Each row is a point. The last column is the point's height on a tilted bowl or saddle (a function of degree 2), plus a little noise. Count its main directions that bend up, bend down and stay straight.
In the rows, 128 means zero.

Points (10 x 3):
0: 125 180 168
1: 122 115 141
2: 115 119 141
3: 149 176 175
4: 134 124 141
5:  69 112 164
6:  73 144 159
7: 166 100 163
8: 125 121 140
9:  94 123 145
Directions: 2 up, 0 down, 0 straight

Points (11 x 3):
0:  94 108 108
1: 184 125 168
2: 161 136 159
3: 136 154 165
4: 179 107 156
5: 142 111 135
6: 163 125 153
7: 106 116 113
8:  89 124 105
9: 114 165 164
10: 183 120 162
Directions: 1 up, 0 down, 1 straight

Points, 17 rows:
0:  98 101 105  99
1:  99  92 130 119
2: 141 166 159 101
3: 127  97 118 113
4: 153 129 144 118
5: 158 152 134 123
6: 110 111 103 107
7:  98  78  84  77
8: 163 132 160 105
9: 134 163 108 117
10: 108 123 128 117
11:  73 113 173 181
12: 166 123 116 138
13: 124 110 125 119
14: 104 144 128 108
15: 180  74 161  63
16:  56 105 148 152
Directions: 1 up, 2 down, 0 straight

Points:
0: 144 124 132 132
1: 132 112 123 132
2: 124 107 151 137
3: 108 112  79 153
4: 120 157 147 137
5: 154 158 129 144
6: 149 150  75 101
7: 154 135 158 148
8: 137 187 115 161
9: 124 148 120 138
10: 149  90  80  98
11:  64 138 108 193
12:  92 161  64 178
13: 123 151 128 139
14: 171 124 100 102
15: 141 189 122 166
Directions: 2 up, 1 down, 0 straight

Points (16 x 4):
0:  95  94 109 118
1: 120 207 141 209
2: 130 134 116 126
3: 107 121 109 132
4: 117 107 130 113
5:  98 103  97 141
6: 147  93 126 134
7: 155  82 148 146
8: 140 134 111 123
9: 128 209 141 200
10: 138  88 187 135
11: 128 127 132 120
12: 117  53 142 113
13: 116 142 155 126
14: 159 133 142 119
15: 121 126 160 116
Directions: 2 up, 1 down, 0 straight

Points, 25 rows:
0:  83 156 108 134 148
1: 106 122 117 164 160
2:  80 113  93  85 155
3: 139 145 151 100 135
4: 104  99 119 190 200
5: 128 149 125 126 132
6: 114  90 144 130 152
7: 116  99 190 100 166
8: 120 128 145 111 131
9:  93 187 160  90 159
10: 136 127 118 133 132
11: 130 119 111 134 137
12: 166  94 128 186 158
13: 112  93  67 115 188
14: 187  79 133 172 146
15: 162 135 154 117 131
16: 127 134 122 103 129
17: 143 149 116 170 148
18: 118 140 115  92 132
19: 156 189 101 164 167
20:  99 169 138 130 144
21: 122 138  69 129 166
22: 157 158 105 196 168
23: 126 125 107 112 134
24: 150 115 133  95 128
Directions: 3 up, 0 down, 1 straight

Points, 25 rows:
0: 117  90 150  98 124
1: 118  99 160  69  78
2: 116 135 187 160 145
3: 116 149 176  99 108
4: 140 167 154 134 140
5: 129 135 137 138 129
6:  89 124 146  86 113
7: 129  94 149 150 156
8:  96 141  94 118 129
9: 176 152 179 154 219
10: 110 103  95 118 172
11: 122 134  92 163 121
12: 145  83 123  99 128
13: 133 141 142  92 104
14: 130 146 129 100 108
15: 203 144  77 103 135
16: 153  84 142 125 140
17: 115 108  68 156 177
18: 125  92 146 135 152
19: 120 128 118 125 129
20: 116 124 102  78 117
21: 117 114  98  81 130
22: 131 127  92 102 125
23:  93 161 151 186  88
24: 152 131  75  97 118
Directions: 1 up, 1 down, 2 straight

Points (44 x 7):
0: 123 114  89 148 165 108 105
1: 195  72 157 166 145 107 177
2: 134 195  81 142  74 141  65
3: 165 155 153 100 161 115 116
4: 127 143 104 119 107 168 135
5: 190 126 116 123 161 124 150
6: 141  71 157 111 169 146  76
7: 117  97 100 122 160 109  88
8: 159 145 152 121 100 163 126
9: 110 135 140 144  99 102 131
10: 105  78 132 166 174 139  88
11: 177 142  50 140 151 136 122
12: 138 163 142 105 145  92 105
13:  68 124 165 138 101  74 151
14: 131 120 152 133 142  96 124
15: 154 134  91 140 139 110 120
16: 165 127 204  97 145 119  97
17: 101 113 183 130 115 134 134
18: 167 134 167 120  99 127 138
19:  94 111 135 133 126 132 127
20: 103 155 158 129 159 132  91
21: 115  75 116 129 112 112 112
22: 157 159 109 121 110 151 123
23: 115 160 118  88 199 167 106
24: 114  96 135 126 111 192 154
25: 137 150 123 103 166 182 120
26: 116 145 138 116  73  98 102
27: 148  98  98 153 146  93 112
28: 152 176 132 117 117  89 110
29: 125 137 122 121 132 125 116
30: 129 164  81 115 124 133 124
31: 193 152 143 156  98 118 132
32: 108 112 157 124 211  98  51
33: 101 141 122 118 133  98 108
34: 129 141 167 108 138 105  97
35: 172 143 138 128  56 160 128
36: 124 128 150 102 125 150 118
37: 142 113 167  90 186 182  56
38: 125 134 110 131 122 153 123
39: 147  67 154 130 112 138 150
40:  99  86 162 131 154 128 101
41: 108 130 138 159 114 118 139
42: 119 152 163 117 159 126  83
43: 118 172 135  89 117 200 146
Directions: 3 up, 3 down, 0 straight

Points (39 x 7):
0: 173 112 132 105 123 134 110
1: 112  69 119 113 121 172 130
2: 100 117  64 123 117 125 149
3: 147 138 170 108 164 165 137
4:  94 113 107  93 133 100 154
5: 173 196 149  92 153 133 146
6: 130  88 161 131 110 126 133
7: 166 142 128  71 136 157 110
8: 133 120 141 174 100  44 203
9: 162 103 136 158 143 157 130
10: 150 168 115  94 142  97 139
11: 134  86 153 133 137  86 156
12: 135 136  86 118 105 154 110
13: 149 145 157 185 155 101 175
14: 103 138 124 104 155  64 180
15: 143 151 156 104 110 142 115
16: 127 121 105 145 179 103 173
17: 110 153 141 134  96 157 126
18:  85 152 151 106 136 186 152
19: 123 137 146 202 179  86 220
20: 135 166  82 114 127 112 136
21: 128  77 134 149  87 156 133
22:  93 167 138 107  77 171 140
23: 144 124 109 145 123 128 122
24: 109 137 161 146 146 144 147
25: 131 159 145 104 102 120 121
26: 144  89  95 128 123 118 129
27: 110 129 145 100 170 121 149
28: 138 103 158 110 140 115 129
29: 138 177 121 120 136  62 171
30: 144 174 133 186 132  87 176
31: 157 126 166 117 155 132 131
32: 109 135 109 139 134 149 131
33: 177 118  98 107 101 154 105
34:  90 147 104  66  78 155 139
35: 105 159 149 117 121 160 130
36: 145 141 144 109  56  93 151
37: 140 138 113 137 156 126 136
38: 116 117  49  98  86 123 147
Directions: 6 up, 0 down, 0 straight

Points (68 x 9):
0: 153 114  83 105 113 156 118 166 107
1: 126 114 134 108 131  26  91 139  99
2: 135 116 115 113 133 141 122 102 115
3: 155 122 130 113  98  89 147 124 115
4: 119  54 101 146 148 124 130 166  84
5:  96 129 166 168 138 181 127 153 108
6: 147 103 125 127 183 157 150 141  91
7: 101 116 105 112 156  92 138 138 108
8: 116  89 153  93 159 126  89 112  93
9: 152 116  97 116 142 151 175 184 100
10: 145 130 150 170 120 163 115 150 131
11: 160 145 124 126 165 120 104 124 102
12: 150  88 150 121 132 129 162 112 116
13: 119 152 131 104 130 155 135 135 127
14: 103 106 152  50 110 117 161 112  92
15: 116 132 156 124 122 189  99 179 105
16: 160 107 154 114  94 169 161 124 140
17: 136 113 103 107  91 134 132 147 118
18:  99 120 120 155 150 139 113 103  97
19:  99 155 147 163 131 145  65 159  88
20: 167 155 125 101 131 141  74 106 102
21: 144 145 137 136 107 110 111 123 124
22:  99 153 114 155 141 102 140 111 121
23: 145 148 165 166  96 149 145 138 142
24: 107  69  89 144 120  86 135 120  97
25: 120 141 159 102 158 110 164 156  99
26: 107 176 105  81 165 108 133  90 120
27: 152  98 148 116 112 116 130 164 126
28:  88 166 111 146  77 106 107 147 125
29: 127  88  75 132 130 123 180 106  81
30: 122 141  53 120 107 144 131 102 108
31: 151 108 136 116 134 116 125 108 120
32: 126 141 137 172 173 117 169 114  93
33: 166 138 186 137 181 125 130 107  94
34: 135 120 123 179 154 124 137 123 104
35: 123  67 117 159 146 159 165  80  62
36: 139 133  68 117  93 172  98 175  96
37: 137  97 118 178 137 103 101 129 106
38:  87 166 115 114 125 135 135 125 128
39: 143 158 112 135 115  95  72 145 104
40: 124 132 140 141 101 120 114 145 128
41: 102 122 105 104 127 100  85 110 107
42: 126 175 139 159 112 151 151 118 134
43: 135 115 133  62 138 110 171 102 104
44: 216 114  83 131 150 119 128 158  69
45: 166 121 148 122 122 153  77 132 119
46: 123  90  80 110 152 144 108 128  90
47: 135  81 151 129  87 133 150 124 124
48:  64 161 129 171 127 115  62 135  89
49:  99 176 121  41 153 109 143 159  99
50: 102 118 195  98 173  64 128 126  66
51: 107 124 104 114  80 139 103 160 110
52: 138 118 101 108 189  83  96 129  85
53: 137 132 112 110 134  73 119 130 113
54: 161 140 157 134 116 117  76 155 112
55: 181 175  49  97 154 172 143  90  89
56: 106 128  97 132  44  83 161 138  95
57: 238 114 125 176  98 127 198 145  72
58: 151 133  99 150 117 187 128 178 120
59: 109  98 136 114 105  97  99  93 106
60: 128 159 153  96 124 107 166 122 115
61: 118 138  79 170 170 151 125 124  97
62: 132 155 129 102  91 115 114 114 120
63: 107 116 138 116 106 103  50 107  89
64:  99 116 140 116  95 122  64 108  92
65: 153 126  97 142 102 123 126  77  99
66: 145 115 163 158 161  95  86  90  86
67: 114 122 158 128 119 105 127  95 113
Directions: 1 up, 5 down, 2 straight
